Rows are points. Before rounding, the points of a table are all equally far from one centre. They may lie mostly on one side of it. Where is the centre, to within rounding?

Points, 8 rows:
0.192  0.171  -0.074
0.244  -0.009  -0.114
0.190  0.172  -0.073
0.264  0.056  0.034
0.237  0.144  -0.031
0.007  -0.012  0.072
0.197  -0.059  0.071
0.137  -0.013  0.121
Centre: 0.119  0.037  -0.028

Points (14 x 11):
0.039  -0.035  0.047  -0.069  0.307  0.050  -0.022  -0.022  -0.050  -0.167  0.079
-0.021  -0.012  -0.005  0.008  0.262  -0.002  0.220  -0.068  0.116  -0.268  0.170
-0.070  -0.119  0.021  -0.151  0.157  -0.020  0.133  -0.161  -0.209  -0.194  -0.079
-0.042  -0.014  0.162  -0.044  0.196  0.184  0.093  -0.073  -0.065  -0.133  -0.020
-0.024  -0.013  -0.034  -0.081  0.020  0.053  0.039  -0.286  0.019  -0.209  0.137
0.102  -0.169  0.070  -0.033  0.151  -0.065  -0.085  -0.202  0.042  -0.256  0.216
-0.073  -0.126  0.032  0.051  0.163  0.071  0.180  -0.172  -0.123  -0.249  0.135
-0.183  -0.166  0.020  0.008  0.069  -0.060  0.059  -0.126  -0.024  0.006  0.105
-0.120  -0.120  0.015  -0.075  0.094  0.109  -0.023  -0.176  -0.010  -0.306  0.103
-0.044  -0.184  0.117  -0.064  0.067  0.143  0.023  -0.154  -0.018  -0.296  -0.098
0.058  -0.128  0.059  0.000  0.187  0.051  0.286  -0.144  0.083  -0.289  -0.068
-0.191  -0.146  0.093  -0.113  0.231  -0.063  0.206  -0.194  0.034  -0.110  0.162
0.084  -0.111  0.177  0.061  0.035  0.025  -0.109  0.030  -0.132  -0.208  0.117
-0.039  -0.138  0.247  -0.112  0.181  0.074  0.150  -0.266  -0.108  -0.217  0.005
Centre: 0.006  -0.075  0.151  -0.091  0.049  -0.099  0.117  -0.052  0.016  -0.205  0.063

Points (29 x 24):
0.039  -0.064  -0.074  0.141  -0.001  -0.013  -0.084  -0.208  -0.037  0.396  0.105  0.091  0.015  -0.123  0.300  -0.152  -0.068  0.014  0.100  -0.080  -0.065  -0.194  -0.118  0.015
-0.101  -0.130  -0.066  0.122  -0.034  -0.034  0.070  -0.263  -0.156  0.055  -0.002  0.107  -0.105  -0.116  0.221  -0.059  -0.139  0.215  0.192  -0.047  0.136  -0.049  -0.135  -0.042
0.054  0.057  -0.135  0.055  0.132  -0.157  0.040  -0.071  -0.045  0.351  0.253  -0.018  0.111  -0.108  0.131  -0.070  -0.158  0.107  0.183  -0.028  0.262  -0.036  -0.178  -0.155
-0.134  0.048  -0.161  0.364  -0.112  0.015  -0.090  -0.077  0.049  0.308  0.073  -0.069  0.096  -0.010  0.027  0.079  -0.139  0.094  0.038  -0.018  0.192  -0.296  -0.179  -0.038
0.066  -0.037  0.002  0.332  0.076  -0.138  -0.007  -0.186  -0.047  0.093  0.122  0.070  -0.096  -0.114  0.150  -0.095  -0.179  -0.082  0.216  0.123  0.160  -0.180  -0.087  0.047
-0.010  -0.068  -0.075  0.155  0.000  0.038  -0.067  -0.038  0.070  0.093  0.298  -0.042  -0.133  -0.114  0.276  0.080  -0.089  0.211  0.293  0.148  0.135  -0.175  -0.130  0.043
-0.097  0.016  -0.123  0.170  -0.015  0.001  -0.031  -0.069  -0.197  0.094  0.097  0.120  0.104  -0.130  0.291  0.011  -0.105  -0.021  0.031  -0.053  0.048  -0.138  -0.118  -0.025
-0.004  0.046  -0.063  0.101  0.027  -0.139  -0.052  -0.232  -0.102  0.127  0.113  0.016  -0.212  -0.068  0.163  -0.111  -0.133  0.159  0.267  0.137  0.011  0.000  -0.255  0.016
-0.079  0.001  0.038  -0.023  0.088  -0.029  -0.065  -0.229  -0.011  0.189  0.047  -0.149  0.076  -0.120  0.311  -0.122  -0.028  0.149  0.162  0.011  0.024  -0.259  -0.113  0.102
0.059  -0.130  -0.015  0.161  0.219  0.018  -0.018  -0.064  -0.095  0.108  0.081  -0.023  0.069  -0.065  0.242  -0.087  -0.041  0.101  0.370  -0.005  0.073  -0.114  -0.238  -0.079
0.019  -0.161  -0.067  0.327  0.042  -0.033  0.033  -0.001  0.035  0.275  0.282  -0.118  0.012  -0.028  0.096  0.040  -0.238  0.054  0.251  -0.125  0.211  -0.187  -0.097  -0.030
0.053  0.066  -0.047  0.294  0.011  -0.120  -0.113  -0.262  0.067  0.049  0.146  0.073  -0.092  0.017  0.275  -0.310  -0.033  0.164  0.145  0.014  0.106  -0.250  -0.013  0.094
0.101  -0.043  -0.090  0.070  0.160  -0.038  0.125  -0.095  0.034  0.252  0.127  0.049  -0.016  -0.040  0.347  -0.044  0.004  0.064  0.154  -0.017  0.223  -0.130  0.049  -0.288
-0.060  -0.024  -0.041  0.149  0.077  0.029  0.071  -0.153  -0.040  0.161  0.111  0.053  -0.088  -0.128  0.424  0.013  -0.044  -0.029  0.260  0.063  0.087  -0.196  -0.049  0.003
-0.003  0.068  0.008  0.190  -0.186  -0.021  -0.037  -0.086  -0.194  0.148  0.077  -0.151  0.057  -0.043  0.089  0.018  -0.035  -0.153  0.241  0.009  0.020  -0.069  -0.057  -0.030
0.018  0.056  -0.086  0.134  0.004  0.111  -0.016  -0.232  -0.089  0.204  0.133  0.026  -0.080  0.038  0.352  0.137  0.024  0.046  0.004  -0.048  0.183  -0.131  -0.060  -0.134
0.049  -0.056  -0.108  0.179  -0.051  -0.175  -0.128  -0.172  -0.090  0.111  0.012  0.021  0.031  -0.024  0.171  0.047  -0.032  0.147  0.136  0.001  0.001  -0.159  -0.265  -0.024
0.016  0.077  0.047  0.189  0.135  0.003  -0.084  -0.149  -0.086  0.122  0.190  0.025  0.015  -0.026  0.206  0.084  -0.101  -0.107  0.128  0.058  -0.031  -0.247  -0.052  0.021
-0.090  -0.138  -0.067  0.093  -0.026  0.039  -0.102  0.016  0.092  0.266  0.078  -0.043  -0.056  0.133  0.291  -0.063  -0.141  -0.112  0.263  -0.080  0.072  -0.138  -0.113  -0.312
0.013  0.008  0.085  0.046  0.042  -0.061  0.044  -0.216  -0.130  0.160  0.016  -0.096  -0.149  -0.028  0.378  -0.020  0.170  0.116  0.151  -0.023  0.104  -0.114  -0.126  -0.031
-0.078  0.142  -0.133  0.167  -0.059  -0.055  -0.091  -0.120  -0.172  0.186  0.053  -0.058  0.061  -0.132  0.269  -0.069  -0.096  0.138  0.196  -0.079  0.186  -0.191  -0.092  -0.061
-0.016  0.089  -0.044  0.029  0.119  -0.120  0.055  0.011  0.102  0.038  0.140  -0.029  0.038  -0.116  0.383  0.043  0.110  0.104  0.159  -0.132  0.199  -0.175  -0.100  -0.137
-0.083  0.160  -0.175  0.264  0.071  -0.015  -0.073  -0.027  -0.111  0.301  0.075  0.021  -0.215  0.164  0.297  -0.036  -0.046  -0.007  0.250  0.031  0.025  -0.077  -0.122  -0.126
-0.104  0.114  0.145  0.203  -0.038  0.099  -0.124  0.023  -0.004  0.134  0.002  -0.073  0.114  -0.128  0.228  0.095  -0.182  0.110  0.358  -0.036  0.051  -0.067  -0.118  -0.061
-0.206  -0.025  -0.135  0.159  0.056  -0.100  -0.090  -0.177  -0.105  0.158  0.134  0.141  -0.087  -0.059  0.320  0.063  -0.092  0.007  0.210  0.054  0.085  -0.094  -0.168  -0.056
0.048  0.098  -0.065  -0.037  0.152  -0.092  0.100  -0.017  0.015  0.171  0.015  0.018  -0.137  -0.101  0.243  0.098  0.157  0.086  0.172  0.011  0.117  -0.224  -0.109  0.081
-0.013  -0.014  -0.131  0.149  0.048  0.068  -0.109  -0.112  -0.024  0.252  -0.062  0.010  -0.219  -0.271  0.108  -0.119  -0.029  0.231  0.206  0.166  0.157  -0.023  -0.191  -0.106
-0.115  0.187  -0.086  0.274  0.178  0.093  -0.120  -0.122  -0.163  0.196  0.139  0.014  0.054  -0.159  0.197  -0.182  0.040  0.044  0.188  -0.040  0.102  -0.160  -0.202  -0.060
-0.022  0.000  -0.229  -0.014  0.141  -0.038  -0.067  -0.007  -0.070  0.128  0.098  -0.090  -0.267  -0.087  0.151  -0.076  0.027  -0.030  0.026  -0.104  0.165  -0.159  -0.198  0.024
Centre: -0.105  0.009  0.032  0.157  0.021  0.022  0.003  -0.015  0.146  0.192  0.091  0.013  -0.030  0.048  0.068  -0.131  0.013  0.090  0.088  -0.008  0.127  0.023  -0.052  0.004

Points (27 x 24):
0.004  -0.249  0.112  0.264  0.272  0.177  -0.029  -0.054  -0.118  0.166  0.121  0.129  0.027  0.012  0.092  -0.110  -0.048  -0.119  0.015  0.051  0.000  -0.058  0.003  0.184
-0.027  -0.311  -0.141  0.197  0.296  0.013  0.186  -0.074  -0.227  0.015  0.043  0.062  -0.008  0.071  0.161  -0.125  0.038  -0.022  -0.032  -0.083  0.056  -0.066  0.051  -0.053
-0.126  0.016  -0.084  0.243  0.373  0.136  0.202  -0.019  -0.128  0.141  0.282  0.066  -0.092  0.179  0.121  -0.161  0.229  -0.021  0.074  0.126  0.031  0.063  0.124  0.069
-0.107  -0.090  -0.082  0.284  0.159  0.192  0.258  -0.079  -0.145  -0.018  0.100  -0.190  0.059  -0.063  -0.007  -0.175  0.299  0.007  0.007  -0.045  0.024  0.139  0.102  0.150
-0.069  -0.058  -0.061  0.209  0.240  0.231  0.112  -0.052  -0.228  0.021  0.118  0.050  0.018  0.185  0.034  -0.207  0.216  -0.047  -0.118  0.108  -0.018  0.141  -0.005  0.041
-0.060  -0.151  -0.031  0.165  0.214  0.075  0.097  -0.052  -0.148  0.066  0.160  0.088  0.099  -0.036  0.066  -0.193  0.187  -0.009  -0.032  -0.023  -0.302  0.013  -0.090  0.154
-0.144  -0.115  0.073  0.197  0.272  0.107  0.096  -0.283  -0.071  -0.109  0.170  -0.166  -0.172  0.146  -0.006  -0.238  0.154  -0.054  -0.142  0.023  0.015  -0.085  0.109  0.081
0.026  -0.139  0.060  0.126  0.055  0.157  0.030  -0.129  -0.311  0.018  0.174  0.040  -0.029  0.036  -0.081  -0.166  0.083  -0.058  -0.146  0.038  -0.063  0.083  0.066  0.026
-0.189  -0.010  -0.005  0.248  0.294  0.026  0.262  0.017  -0.108  0.024  0.113  0.037  -0.064  0.046  0.046  -0.250  0.047  -0.129  -0.040  0.026  0.060  0.023  0.098  -0.193
-0.226  -0.184  -0.071  0.109  0.134  0.126  0.045  -0.022  -0.237  0.055  0.212  -0.131  -0.027  -0.088  -0.049  -0.139  0.078  -0.131  -0.122  0.059  -0.038  0.054  -0.043  0.083
-0.059  -0.061  -0.004  0.068  0.319  0.207  0.006  -0.140  -0.296  0.036  0.202  -0.023  -0.058  0.092  0.122  -0.048  0.232  -0.180  0.017  0.019  0.072  0.107  -0.072  0.113
-0.260  -0.056  0.134  0.129  0.127  0.325  0.143  -0.119  -0.086  0.142  0.234  -0.038  -0.032  -0.089  0.076  -0.051  0.139  -0.206  -0.091  -0.060  0.002  -0.045  -0.093  0.011
-0.089  -0.219  0.016  0.145  0.314  0.111  0.082  -0.015  -0.189  0.013  0.047  0.022  0.149  0.109  0.086  -0.365  0.072  -0.074  0.013  -0.073  0.091  0.023  -0.013  0.022
-0.083  0.034  0.062  0.171  0.273  0.102  0.113  -0.119  -0.303  0.011  0.133  -0.105  -0.167  0.254  0.144  -0.011  0.299  -0.075  0.063  -0.092  -0.163  -0.028  -0.011  0.093
-0.249  0.104  0.057  0.211  0.212  0.225  0.195  -0.091  -0.128  -0.109  0.154  -0.108  0.054  0.065  0.031  -0.198  0.046  -0.131  -0.022  -0.168  0.016  0.094  -0.003  0.031
-0.092  -0.113  -0.015  0.191  0.321  0.148  0.073  -0.068  -0.251  0.055  0.154  0.095  -0.001  -0.032  0.135  -0.106  0.097  -0.055  -0.123  -0.065  -0.169  -0.082  -0.071  0.061
-0.127  -0.079  -0.008  0.253  0.392  0.189  0.114  -0.011  -0.222  0.073  0.032  -0.154  -0.009  0.066  -0.029  -0.171  0.059  0.120  0.019  0.001  -0.035  -0.077  -0.063  0.105
-0.078  -0.221  -0.052  0.090  0.328  0.086  0.036  -0.048  -0.252  -0.025  0.109  -0.047  -0.078  0.017  -0.021  -0.173  0.199  0.171  -0.061  -0.054  -0.044  0.076  0.138  0.102
-0.019  -0.142  0.094  0.130  0.097  0.071  -0.023  -0.103  -0.349  -0.003  0.161  0.032  -0.109  0.019  0.113  -0.226  0.053  -0.034  -0.055  0.003  -0.138  -0.017  0.063  -0.116
-0.072  -0.167  -0.039  0.196  0.364  0.262  0.147  -0.094  -0.157  -0.093  0.153  -0.098  -0.211  0.110  0.155  -0.143  0.023  -0.019  0.044  -0.086  -0.079  0.024  -0.001  0.213
-0.171  -0.065  -0.008  0.216  0.180  0.153  0.086  -0.143  -0.290  0.059  0.049  -0.033  0.041  0.084  0.037  -0.229  0.066  -0.185  0.053  0.072  -0.110  0.084  0.174  0.029
-0.163  -0.072  0.025  0.145  0.259  0.159  0.061  -0.131  -0.234  -0.157  0.140  0.121  -0.020  -0.009  0.082  -0.194  0.076  -0.081  0.198  -0.122  0.009  -0.044  -0.156  -0.027
0.153  -0.058  0.054  0.124  0.245  0.203  0.157  -0.072  -0.181  0.083  0.096  0.021  -0.077  0.009  -0.022  -0.076  0.158  -0.256  -0.093  0.003  0.025  -0.119  -0.092  -0.052
-0.207  -0.099  0.018  0.204  0.345  0.125  -0.073  0.075  -0.153  -0.081  0.047  0.141  -0.102  0.117  0.102  -0.189  0.174  -0.041  -0.123  0.049  -0.011  -0.018  -0.021  0.100
-0.041  -0.268  0.053  0.324  0.156  0.109  0.056  -0.071  -0.249  0.078  0.060  -0.077  0.025  -0.099  0.114  -0.281  0.096  -0.050  0.188  -0.065  0.115  -0.044  0.079  -0.014
-0.161  -0.227  -0.110  0.152  0.137  0.176  0.031  -0.066  -0.214  -0.030  0.073  -0.205  0.014  -0.122  -0.001  -0.116  0.216  -0.148  0.099  -0.058  0.136  0.079  0.116  0.005
-0.130  -0.139  -0.127  0.217  0.255  0.043  0.064  -0.128  -0.301  -0.032  0.109  -0.074  0.003  0.072  0.007  0.037  0.207  0.003  -0.056  0.056  -0.058  -0.051  0.091  -0.033
Centre: -0.065  -0.036  0.020  0.084  0.071  0.060  0.089  -0.032  0.012  0.057  0.080  -0.030  -0.088  0.070  0.104  -0.099  0.134  -0.011  0.083  -0.039  0.037  -0.050  0.038  0.084

Points:
-0.029  -0.164  0.035  -0.243  0.164  -0.087  0.206  -0.059  -0.104  -0.054  0.142  -0.006  0.192  -0.101  0.067  0.022  -0.004  -0.048  0.182  0.150  -0.049  -0.051  -0.088  -0.081
0.061  -0.200  0.033  -0.085  0.185  -0.009  0.049  -0.091  0.063  0.098  0.170  -0.030  0.145  -0.032  -0.169  0.188  0.106  0.085  0.340  0.033  -0.163  -0.046  -0.174  -0.033
-0.158  -0.197  0.111  -0.189  0.160  0.142  0.131  -0.107  -0.090  0.029  -0.081  0.045  0.177  -0.123  0.011  0.102  0.010  0.033  0.173  0.024  -0.073  -0.055  -0.208  -0.039
0.071  -0.167  0.147  -0.072  0.265  -0.016  0.189  -0.064  -0.088  0.044  -0.097  -0.035  -0.050  -0.207  -0.111  0.103  -0.013  0.035  0.263  0.152  -0.305  -0.206  -0.105  -0.071
0.085  -0.194  0.131  0.007  0.221  -0.071  0.055  -0.076  -0.173  0.052  -0.022  0.036  0.266  -0.039  0.126  0.051  -0.048  0.019  0.298  0.090  -0.171  -0.187  -0.142  0.000
-0.021  -0.165  0.107  -0.014  0.124  0.081  0.251  -0.164  -0.109  0.212  0.004  -0.154  0.074  -0.048  -0.048  0.166  0.006  0.034  0.320  0.015  -0.253  -0.140  -0.051  -0.040
-0.035  -0.235  0.113  -0.095  0.132  0.105  0.066  -0.145  -0.150  0.124  0.071  0.001  0.208  0.049  0.108  0.302  0.040  -0.003  0.234  0.037  -0.129  -0.172  0.004  -0.079
-0.066  -0.199  0.290  -0.001  0.070  -0.031  -0.018  -0.195  -0.101  0.297  -0.152  -0.053  0.079  -0.070  -0.005  0.144  0.190  -0.126  0.219  0.032  -0.211  -0.163  -0.018  -0.032
-0.212  -0.063  0.020  0.011  0.138  -0.053  0.008  -0.243  -0.063  -0.012  0.018  -0.079  0.098  0.008  0.049  0.206  -0.048  0.126  0.157  0.104  -0.136  -0.239  -0.088  -0.179
-0.087  -0.089  0.080  0.102  0.203  0.002  0.121  -0.248  -0.161  0.100  0.011  -0.013  0.132  -0.153  0.004  0.212  0.045  -0.034  0.254  -0.003  -0.010  -0.076  0.041  -0.114
0.034  -0.242  0.074  -0.078  0.248  -0.001  0.205  -0.094  -0.129  0.034  -0.095  0.016  0.036  -0.008  0.124  0.120  -0.076  0.084  0.367  0.001  -0.067  -0.107  -0.051  0.004
-0.068  -0.105  -0.057  -0.009  0.080  -0.009  0.064  -0.128  -0.266  0.113  -0.021  -0.110  0.066  -0.011  -0.022  -0.057  -0.014  0.077  0.254  0.074  -0.095  -0.062  0.039  -0.199
0.117  -0.122  -0.013  -0.081  0.261  0.005  0.042  -0.242  -0.103  0.122  0.017  -0.105  0.118  -0.160  0.058  0.277  -0.060  0.006  0.205  0.036  -0.282  -0.042  -0.030  0.090
0.088  -0.205  0.092  0.055  0.087  0.084  0.040  -0.227  -0.103  0.070  0.007  0.132  0.179  -0.019  0.099  0.167  0.025  0.097  0.389  -0.044  -0.233  -0.199  0.049  -0.092
-0.048  -0.124  0.233  -0.021  0.266  0.045  0.140  -0.153  -0.144  0.173  0.016  -0.054  0.045  -0.060  0.064  0.128  -0.040  0.013  0.320  0.142  -0.131  -0.046  -0.127  -0.034
0.041  -0.037  0.134  -0.087  0.365  0.043  0.136  -0.271  -0.107  0.116  -0.134  -0.051  0.126  0.062  0.029  0.115  -0.054  0.010  0.259  0.054  -0.074  -0.109  -0.008  -0.099
-0.026  -0.337  0.068  -0.134  0.112  0.030  0.070  -0.262  -0.032  0.109  -0.018  0.024  0.174  0.049  0.160  0.133  0.044  0.082  0.306  0.067  -0.087  -0.125  -0.077  -0.079
0.011  -0.157  -0.004  0.027  0.263  -0.019  0.102  -0.271  -0.077  0.240  -0.029  -0.035  0.226  -0.057  0.045  0.075  -0.041  0.006  0.224  -0.063  -0.124  -0.102  -0.108  0.117
0.073  -0.181  0.097  -0.044  0.240  0.003  0.140  -0.130  -0.072  0.157  -0.056  -0.063  -0.055  -0.254  0.049  0.123  0.053  -0.024  0.370  -0.107  -0.128  -0.192  0.042  -0.068
-0.081  -0.219  0.191  -0.125  0.027  -0.048  0.200  -0.066  -0.089  -0.072  0.001  -0.037  0.050  0.004  -0.197  0.091  -0.063  -0.067  0.254  -0.092  -0.204  -0.060  -0.091  -0.075
0.050  -0.114  0.113  -0.170  0.249  -0.050  0.179  -0.184  -0.077  -0.008  -0.035  -0.151  0.265  -0.077  -0.087  0.185  0.040  0.100  0.132  0.029  -0.226  -0.043  -0.109  0.027
-0.035  -0.181  0.167  -0.165  0.119  0.201  0.190  -0.136  0.022  0.065  -0.018  -0.079  0.168  -0.014  0.132  0.114  0.111  0.026  0.315  0.055  -0.221  -0.147  -0.082  -0.099
0.039  -0.106  0.091  -0.118  0.215  -0.106  0.059  -0.099  -0.187  0.105  0.232  -0.189  0.153  -0.161  -0.017  0.153  0.012  0.058  0.067  0.073  -0.081  -0.148  -0.065  -0.023
-0.022  -0.212  0.095  -0.256  0.227  -0.001  0.034  -0.194  -0.075  0.036  -0.068  -0.067  0.114  -0.165  0.045  0.273  0.173  0.033  0.215  0.002  -0.213  -0.117  -0.087  -0.055
-0.113  -0.087  0.184  -0.143  0.172  0.022  0.019  -0.199  -0.018  0.124  -0.105  -0.054  0.169  -0.073  0.048  0.106  0.074  -0.021  0.270  0.097  -0.268  -0.307  -0.209  0.008
-0.077  -0.065  0.131  -0.127  0.217  -0.120  0.148  -0.206  -0.262  0.039  0.041  0.012  -0.039  -0.129  0.022  0.141  -0.040  -0.015  0.239  0.015  -0.078  -0.204  0.007  -0.180
0.029  -0.225  0.152  -0.057  0.119  -0.001  0.081  -0.228  0.021  0.006  0.102  -0.077  0.107  -0.045  0.013  0.304  0.004  0.109  0.328  0.022  -0.163  -0.023  -0.116  -0.107
0.005  -0.083  0.167  -0.199  0.121  -0.023  0.013  -0.049  -0.049  0.048  0.024  -0.075  0.268  0.009  0.069  0.115  0.020  0.144  0.076  0.116  -0.429  -0.264  -0.078  -0.101
-0.065  -0.149  0.164  -0.154  0.186  -0.039  0.049  -0.229  -0.115  0.008  0.056  -0.090  -0.003  0.015  0.066  0.153  0.135  0.042  0.323  -0.019  -0.006  -0.158  -0.112  -0.161
-0.068  -0.225  0.112  -0.178  0.088  0.189  -0.002  -0.125  -0.007  -0.086  0.044  0.060  0.067  -0.219  0.053  0.119  0.099  0.090  0.263  0.021  -0.169  -0.184  -0.112  -0.138
Centre: 0.070  -0.037  0.101  -0.068  0.048  -0.043  0.039  -0.103  0.046  0.081  -0.015  0.062  0.005  -0.028  0.016  0.055  0.045  0.028  0.075  0.026  -0.147  -0.117  0.019  -0.001
